Every row gives one point. The points of each table are mixes of a few directions, plus a little noise. How many directions does each table use, and how many do they share? Where both have some left over, give the other angles between the two spaces (their principal angles), to ten degrees, smallest first.
In the rows, zero is written as 128.

First (7 x 2):
[[126 126]
 [ 92  90]
 [129 128]
 [143 144]
 [187 191]
 [121 121]
 [ 99  96]]
Second (7 x 2):
[[ 87 155]
 [102 145]
 [171 100]
 [122 133]
 [102 144]
 [191  87]
 [123 132]]
Directions: first 1, second 1, shared 0; angles 80

First, 7 rows:
[[126  88 108 174 185 196]
 [154 112 153 163 146 169]
 [102 180 159 108  78  87]
 [125 144 124  96 102  89]
 [126  98  89 130 162 147]
 [118 149 149 130 110 121]
 [147 124 112  91 112  89]]
Second:
[[126 149 161 154 106 122]
 [ 97 145 142 102 130 151]
 [131 101 114 111 126 115]
 [198  88  77 174 144  90]
 [103 151 153 119 121 144]
 [174  54  51 111 157  98]
 [ 94 176 152 119 138 170]
 [126 167 149 158 128 143]
 [103 121 153 105 102 120]]
Directions: first 3, second 3, shared 1; angles 50, 60

First, 8 rows:
[[126 120 173 110 123  97  50 142 174]
 [132 144  64 150 138 177 241 103  60]
 [130 133 151 112 130 118  86 127 149]
 [127 123 132 129 126 123 121 133 133]
 [136 160 150  92 143 138  88 102 139]
 [121 100 155 134 113  93  81 158 163]
 [123 109 109 153 119 125 162 143 116]
 [129 134  90 144 132 154 195 116  89]]
Second, 9 rows:
[[103 111 169 117 115 133 131  97 114]
 [143 137  91 135 145 133 128 146 126]
 [ 90  79 187 131  97 110 121 115 126]
 [152 180 104 110 148 156 151 103 118]
 [153 133  42 154 159 139 143 170 113]
 [109  91 166 111 133 104  36 142 151]
 [112  94 166 125 117  99  70 145 154]
 [129 133 119 128 131 138 143 120 116]
 [162 194 107 140 107 140 230 113 135]]
Directions: first 2, second 4, shared 2

First:
[[130 127 131 123 132 124 130 127 124 126 129 123 126 124]
 [115 130 114 156 101 153 117 135 150 140 123 153 147 149]
 [124 128 126 134 122 134 126 129 133 131 127 133 131 133]
 [105 131 105 178  81 170 108 138 166 150 120 170 161 165]
 [106 131 107 173  85 168 110 138 164 150 121 167 159 162]
 [169 121 166  42 210  54 161 110  62  89 142  55  72  64]
 [116 130 118 152 106 150 119 133 146 139 124 149 143 146]
 [158 124 156  64 189  72 153 114  79  98 138  75  87  80]]
Second, 9 rows:
[[147 172 102 140 103 134 143 113 114 109 175 146 109 112]
 [156 200 105 154  79 139 151  98 105  80 196 146  90 118]
 [128 123 117 120 137 124 129 132 130 144 127 135 135 119]
 [100  66 182 121 155 125 104 150 147 133  57  89 148 164]
 [114  96 158 125 141 128 115 139 138 128  89 107 139 147]
 [ 96  63 203 129 147 128  96 150 146 114  45  74 144 179]
 [121 123 163 139 118 131 121 126 129  98 110 106 120 153]
 [143 145  78 117 137 123 142 127 125 162 162 162 137  89]
 [152 165  47 109 137 122 153 124 120 179 190 186 134  67]]
Directions: first 1, second 2, shared 0; angles 90

First (11 x 24):
[[136 126 139 121 148 147  67 109 123 190  94  93 102 153  83 150 173 154
  115 135 148 135  92  98]
 [110 112 138 151 148 104 151 150 156 108 121  82  99 120 118 121 114 118
  114 149 132 110 114 157]
 [105 113 135 161 113  99 110 144 134 115 120  77 111 137 110 161 121 133
  124 166 131 120  90 105]
 [132 112 144 140 129 113 136 159 112  79 175 163 154 110 145 107  94  89
  126 123  86 119 157 131]
 [151 151 130  55 119 173 166  95 124 114 127 148 130 165 199 107 113 150
  171  57 151 148 201 164]
 [156 139 124 108 152 159  96 105 119 194 110 162 130 119  96 117 173 133
  114 114 137 141 123 120]
 [ 82 122 118 152 155 107 172 145 141  51 171 107 153 140 153  94  83 123
  118 131  79  87 128 149]
 [154  95 162 154 188 115 109 168 143 165 121 132  92  73  65  97 150  76
   80 149 120 120 119 157]
 [156 138 122 135  30 125  43 114  70 173 120 177 158 127 114 214 154 137
  158 153 145 175 105  24]
 [126 133 121 124 135 128 154 123 150 137 108 113 108 121 128 122 133 134
  127 129 150 128 127 155]
 [100 168  76 107  92 137 203  94 137  83 140 154 171 143 196 116  98 161
  161 103 130 125 151 148]]
Second (8 x 24):
[[150 128 145  92 190 166 118 121 118 141 147 158 138 137 129  76 138 118
  115  80 103 122 163 150]
 [152 145 107 122 139 147 118 104 139 207  88 155 117  96  87 128 180 137
  110 137 162 145 106 129]
 [177 136 141  69 228 198 108 101 117 196 133 191 137 125 104  46 177 119
   98  59 107 128 169 165]
 [102 136  93 181  37  75 137 131 149 142  79  93 108  99 109 210 134 146
  142 206 184 145  62  94]
 [ 94 117 129 162  72  84 142 150 130  65 139  85 128 140 157 171  84 129
  150 162 128 122 114 108]
 [103 116 137 144  99 102 139 149 123  63 153  97 133 149 159 145  84 126
  146 139 109 119 132 118]
 [111 122 133 140 107 109 135 140 128  91 138 108 131 138 145 143 104 127
  140 138 122 123 127 122]
 [135 125 140 112 157 143 125 128 122 120 145 138 136 140 136 102 125 121
  124 103 110 123 149 139]]
Directions: first 6, second 2, shared 2

First (8 x 32):
[[ 97 155 127  86 147 145 172 153 153  57 117 114 125 116 179  91 125 112
   68 156 129 145 151 138  86 138 160 162 156 150 134 145]
 [105 125 143 161 117 125 132 167  70 146 120 142  98 123 111 107 103 125
  145 145 160 111 123 114 140 104 116 120 165 149 119 154]
 [ 92 156  87 136 194  85 134 114 171 149 161 140 167 169 138 150 137 172
   39 139 160 137 141 156 115 142 147 116 118 158 147 127]
 [189  96 121 139  50 161  99 116 124 135 132  95 141 123  86 168 110  91
  166 110  85 126 121  93 141 136  87 124 112  94 136  81]
 [177 110 129 116 100 139  98  86 149 140 133 113 143 115 112 169 145 119
  182  98  82 131 122 120 135 137 112 124  78  81 123  84]
 [135 122 149  96 168 115 144 116 175 109 109 122 123 175 151  88 151 149
   71 116 141 143 107 175 155 150 137 141 144 142 159 185]
 [150  88 112 179  48 153  95 124  71 156 122 176 120  86  97 118 135 116
  249  94 102 103 107  75 153 108 122  98 116 114  85 101]
 [ 78 172 158 111 199  99 150 148 113 131 130 120 107 119 151 135 118 142
  105 168 164 128 152 153  99 108 141 142 135 135 121 147]]
Second (10 x 32):
[[188 128 140 128 131  93  96 104 116 175 167  74 127 159 127 188 157 142
   97  86 136 174  89 110 113 144  92 151  54 104 169  76]
 [120 128 107 121 115 160 138 145 145  96 122 145 148 117 125 115 111 103
  120 145 106 109 152 142 126 129 140 119 144 128 129 126]
 [160 124 108 117 100 158 122 127 155 109 139 100 158 131 115 159 113  95
  103 136  98 129 147 124 112 143 109 132 110 109 149  87]
 [140 143 135 125 163 112 128 142 103 137 149 123 122 140 166 120 167 141
   87 121 159 152 112 127  88 131 125 150  72 133 150 107]
 [108 111 133 141 100 118 120 104 137 146 107 144 117 121  84 135  95 139
  189 114 106 110 121 132 196 118 139 100 193 127 100 171]
 [ 84 144 126 136 179 117 143 171  89 122 129 200 113 123 173  58 160 150
  111 121 155 125 115 164 124 111 176 121 121 153 134 162]
 [114 151 134 105 163 160 171 156 130  70 112 104 128 112 191  87 152 108
   82 203 181 121 176 101  21 132 112 167 101 154 107 107]
 [100 110 159 150 114  85 118  85 121 174  99 133  89 124  84 135 105 167
  216 106 136 117 103 115 204 112 133 106 201 134  80 191]
 [ 98 115  97 140  99 147 121 143 139 118 121 200 146 116  90 107  91 116
  160 104  68  98 128 177 209 118 174  79 187 122 133 166]
 [169 126 140 117 114 130 123 102 144 133 135  57 132 137 124 175 130 118
  114 142 138 145 136  89  89 144  81 154  97 116 129  86]]
Directions: first 6, second 4, shared 1; angles 30, 60, 60

First, 10 rows:
[[149 104 147  93 104 150 145 145 173 152 119 137 140 172 156 116 116 140
  148 125 159 150 130 102 120  76 119 120 146 119 154 119]
 [140 120 135 103 104 158 150 127 142 129 133 142 117 143 133 118 126 140
  137 124 148 152 114 112 123 100 125 118 146 125 136 116]
 [100 130  83 163 170 123 102 107  46 124 126 137 119 124 134 141 138  78
  137 126 103 132 123 136 129 144 120 129  95 145 143 125]
 [150 140 173 108  91 111 147 149 212 122 133 106 138 109 107 120 122 184
  105 134 138 102 140 136 130 142 142 136 154 111  91 141]
 [107 166  97 139 115 178 156  75  41  62 171 158  54  56  69 123 159 129
  104 121  99 150  74 148 136 179 144 112 140 146  91 113]
 [134  91 109 103 130 177 137 125 101 159 117 164 127 197 180 119 120  93
  174 117 158 185 113  88 117  52 104 110 130 131 190 101]
 [101 182 126 192 161  48  92 121 112  86 139  81 130  27  64 152 144 142
   69 142  68  47 150 192 148 249 155 156 101 134  50 165]
 [129 121 138 145 153  77  95 153 160 155 104  99 171 144 148 140 114 122
  128 137 124  95 167 135 129 133 125 145 109 122 133 146]
 [131 111 141 143 158  69  90 162 170 168  96  96 185 160 162 142 109 118
  135 137 129  94 176 129 127 121 119 148 105 119 143 147]
 [141 116 129  92  93 188 167 116 124 123 142 161  99 148 133 109 132 136
  145 119 153 175  94 103 122  85 124 108 154 127 145 104]]
Second (9 x 32):
[[123 102 102 147 152 116 136 118  84 171 107 139 124 147 154 114 153 103
  157 119 121 162 125 112 105 138  86 133  90 153 176 120]
 [181  92 216  79 113 127 138 111 222 120 118 126 175 146 105 130  61 226
  148  96  76 106 166 118 144 108 116 135 150 131 149  96]
 [ 83 162  68 193 168 100 109 107  25 112 135 122  92  67 106 137 175  76
  105 139  99 120 111 160 124 208 128 136  85 150 104 147]
 [106 140 104 141 155 131  87 135  94 111 133 125 139 140 141 152 113  81
  121 138 132 110 133 138 145 106 151 125 126 116 120 135]
 [102 151  86 143 133 159 129 107  55  98 149 146  87 104 117 132 149  90
  118 133 130 145  95 136 132 139 142 116 128 132 114 125]
 [104 182 119 170 119  60 113 178 167 127 132  75 128  70 111 134 169 118
   66 170 162  72 141 170 127 196 163 148 125 103  47 190]
 [154 118 164  80  87 168 154 136 186 119 139 140 128 151 127 118 106 166
  133 123 152 142 121 109 132  79 138 116 169 112 128 113]
 [142  88 123 100 122 162 144 132 128 167 112 154 134 193 174 114 121 113
  170 117 157 176 122  89 112  62 102 116 129 131 186 106]
 [155 117 173  99 105 129 144 130 190 127 126 124 145 135 118 122 104 178
  131 118 123 121 140 121 132 116 127 129 148 121 128 120]]
Directions: first 3, second 5, shared 3

First (9 x 32):
[[143 142  86 183 162 202 206 155 124 121 128 131 104  87 106 186 139 138
  189  69 168 236 189 122  30 151 148 101 194  75 168 132]
 [171 150 109 145  75  95 134 104 150 116 131 131 126 138  86 139 152 131
  117 102  78 108  63 139 175 131 165 139 106 148 148  99]
 [135 144 175 132 165 148 109 162  99 144 111  79 186 124 181 132  63 116
  119 119 197  99 212  98 113 140  98  81 125  60 127 120]
 [115 125 125 126 138 133 116 110 127 130 136 150 119 134 135 115 109 127
  133 132 124 125 127 119 133 126  99 135 133 138 116 144]
 [ 92 101 141  98 139 110  85 105 119 140 143 157 109 150 145  81 113 127
  115 167 117  92 109 126 160 116  87 154 115 170  95 158]
 [102 134 110 111 118 118  97  67 156 115 129 182 117 143 134 111 104 123
  126 149  81 124  90 116 159 110  76 153 126 172  99 153]
 [132  68 140 135 151 127 150 184  66 167 179 114  66 132  94  88 181 148
  137 125 164 107 121 165 122 150 185 148 129 141 150 140]
 [166 159 126 136  85 107 143 136 154 109 102  94 163 122 111 165 153 124
  113 110 107 125 107 135 141 125 174 114 108 113 148  83]
 [ 96 127 142  88 120 112 113 131 156 109  91 112 161 124 159 135 141 118
  105 177 115 136 132 130 121 102 121 129 114 135  99 123]]
Second (9 x 32):
[[196 112 154 108 161 121 153 124 119 126 132 182  85 149 128 158  90  87
  150 206  68  93  97  82 133 170 165 144  74 109 191 151]
 [ 94 148 134 133 101 104 119 127 113 124 131 119 144 149 106 105 143 159
  124  81 145 122 102 154 153 108 107 123 162 137 114 112]
 [138 127 135 126 115 120 120 110 120 136 143 160 141 141  90 130 142 131
  145  96 147 117 118 132 148 131 123 146 122 158 128 142]
 [199 118 124 136 137 161 114  89 141 135 142 172 129  99 137 166 106  80
  160 140 108 107 150  92 121 150 134 158  72 144 136 167]
 [101 150 106 169  66 146 113 110 101 108 156  65  97  83 180  90 169 150
  150  89  65  91  77 169 147  81 120 142 173 120  70 133]
 [ 34  77  87 108 179 142 154 216 164 142  92  53 126  99 136 104 184 163
   61 166 211 249 224 172  34 122 151  93 162 130 101  85]
 [133 150 137 134 106 121 111 105 119 126 134 140 154 142 115 125 118 134
  136  87 137 108 112 129 158 120 102 130 136 137 120 129]
 [144 139 146 116 135 106 135 129 124 126 121 147 131 157 115 133 103 125
  125 141 122 112 110 113 146 140 127 119 122 114 154 123]
 [117 134 125 122 153 127 131 143 149 128 100 112 148 132 144 137  98 123
  104 146 148 153 167 112 108 135 119 100 127 103 135 107]]
Directions: first 5, second 5, shared 1; angles 30, 70, 80, 90

First, 8 rows:
[[149 183  82 132 131 182 151 164 209 169 100  80  74  55 148 223 185 119
  129 131 162 165  57 143  95 178 171 183  74  92 231 182]
 [109  86 145 151 115 108 106 124 102 122 144 166 187 133 118 104 157 125
  115 102 109 112 170 113 144 120  84  94 158 123  80 113]
 [124 164 112 121 121 163 166 175 183 137 124 105  72  61 126 216 141 142
  129 147 139 132  99 149  95 172 169 176  87  92 183 167]
 [140 112 133 140 129 124 101  65 126 152 108 137 178 145 131  86 121 103
  121 123 121 155 124 103 143 115 111 110 133 148 124 125]
 [138  84 126 130 125 105 123  93  64 125 143 146 154 166 130 105  96 125
  124 141  97 129 182 127 136  93 157 107 131 128  92 111]
 [118 123 142 110 141  91 115 164  69  77 156 133 114 198 131  60 119 147
  144 108 137  84 152 139 151  89  88  94 178 159  67  77]
 [106 154 162 109 125 133 149 134 165 109 124 130 102 107 104 131  80 146
  134 147 130 110 109 129 121 149 117 145 128 141 126 132]
 [141 119 121 130 135 119 113 105 106 133 123 127 142 158 137  98 125 118
  130 124 128 138 132 122 139 108 126 114 135 142 121 117]]
Second, 9 rows:
[[157 131 100  86 138  84  37 141 192  72 128 126 145 159 119  62 105 137
  148 159 146 100 170 140 112  62 172  85 174 123  95 122]
 [127 129 128 125 132 121 119 131 133 122 128 128 130 136 126 121 126 130
  130 127 131 126 133 130 131 122 129 123 134 128 125 128]
 [149 123 118 124 107 149 140 114 130 139 132 128 123  96 135 145 129 117
  127 157 116 127 120 121 102 136 152 139 107 127 126 125]
 [181 118 100 110  86 165 132  99 145 141 135 125 122  63 137 153 125 107
  129 199 106 119 119 118  68 133 191 145  93 126 118 120]
 [153 125 110 109 117 127 102 123 151 115 130 127 131 116 128 117 121 124
  134 159 127 117 137 128 105 111 161 121 130 125 114 123]
 [125 132 125 116 146  98  90 142 149 101 125 129 136 161 121  93 120 139
  136 118 142 120 148 136 140  99 127 105 158 127 118 128]
 [ 75 140 151 136 183  66  89 167 131  92 120 131 143 219 113  72 123 158
  135  53 161 129 154 145 194  96  68  91 187 129 127 137]
 [119 121 148 170  95 199 241  99  60 202 134 130 105  57 144 220 153 106
  106 126  95 157  74 108 118 210 106 189  55 133 163 132]
 [ 68 132 171 177 148 140 204 137  62 167 125 131 119 145 129 166 150 135
  110  53 126 157  98 125 183 181  46 154 112 134 162 138]]
Directions: first 5, second 2, shared 0; angles 40, 70

First:
[[ 96 134 121  86 198 184 143  85 116 162  89 170 137 124 125 102 119 106
  173  97 100 108 197  22  76 170  95 135  91  96 166 138]
 [133 120 133 126 117  73  83 196 158 156  89 129 107 158  79 132 126 113
  102 120 127 137 126 169 171 174 129 134 110 137 133 136]
 [109 125 105 104 182 172 114 106  62 164  93 160 114 137 137  90 104 104
  155 113  94 126 176  90 105 167  95 128  98 103 150 124]
 [110 148 114 120 148 136 150 142 149 149  97 138 150 151 118 119 144 128
  136 111 130 119 142  59 100 139 140 134 106 110 134 130]
 [108 151 110 132 143 123 155 149 115 152  96 129 165 177 135 111 148 136
  132 130 120 118 137  67 117 132 154 135 107 106 124 125]
 [117 150  85 133 135 126 127 188 138 163  77 130 123 167 103 116 139 122
  108 103 141 142 117  99 110 141 146 127  99 116 121 125]
 [155  95 204 138  88 119 148  23 105  48 236 104 156  69 190 157 124 157
  150 189 118 100 120 189 168  73 120 131 195 154 123 126]
 [164  98 191 140  74  95 119  88 170  60 208 102 120  67 137 173 125 146
  119 160 144 122  96 221 173  90 121 126 187 169 122 134]
 [136 137 109 149 104 114 128 165 137 123 130 111 122 139 123 134 134 136
  104 128 148 143  93 154 132 109 149 121 134 134 108 121]
 [144 136 113 168  84 106 141 149  95 104 157  92 143 149 159 133 141 155
  101 159 144 143  75 178 150  76 164 120 153 137  87 108]
 [140 114 125 111 134 161  99 119 162 120 135 141  74  67  99 139 103 105
  130  95 146 145 125 160 105 136  92 116 134 143 144 135]]
Second (9 x 32):
[[128 155  90 143 132 105 120 182 153 156 104 118 136 161 151 112  96 107
   86 107 183 175  71  92  94 112 153 123 130 143  95 134]
 [140  96 214 107  91 112 180  66 134  81 144 119 155 109  96 176 218 206
  202 160  59  29 234 156 190 125 123 151 121  90 165 105]
 [109 131 117 166  92 184 158 108 120  58 214 124 127  83  82 152 189 139
  113 175  94 105  64 195 152 103 150 108 152 141 130 138]
 [120  91 146 105 153 183 102  61  68 113 157 157  90  77 109 122 118 112
  166 142  65 103 177 178 150 167  75 125 126 120 170 134]
 [133 139 120 127 130 101 127 155 145 150 100 120 138 153 145 122 114 127
  117 112 157 145 122  97 113 123 139 133 124 130 113 126]
 [141 132 143 112 133  81 128 149 150 161  77 119 144 164 153 125 112 139
  136 105 154 133 162  83 119 129 132 142 115 118 121 117]
 [126 106 140 108 149 148 108  95  97 133 128 146 106 108 126 120 112 116
  152 127  99 120 167 144 137 155  94 129 122 121 151 129]
 [125 152  86 145 134 123 116 171 142 146 119 125 128 146 143 112  98 101
   86 113 172 174  67 107  97 117 146 118 133 147 101 136]
 [127 147  97 137 137 115 115 166 140 153 108 124 129 151 147 113  95 105
   97 109 169 168  88 102 101 121 140 123 129 140 105 133]]
Directions: first 5, second 3, shared 1; angles 40, 50
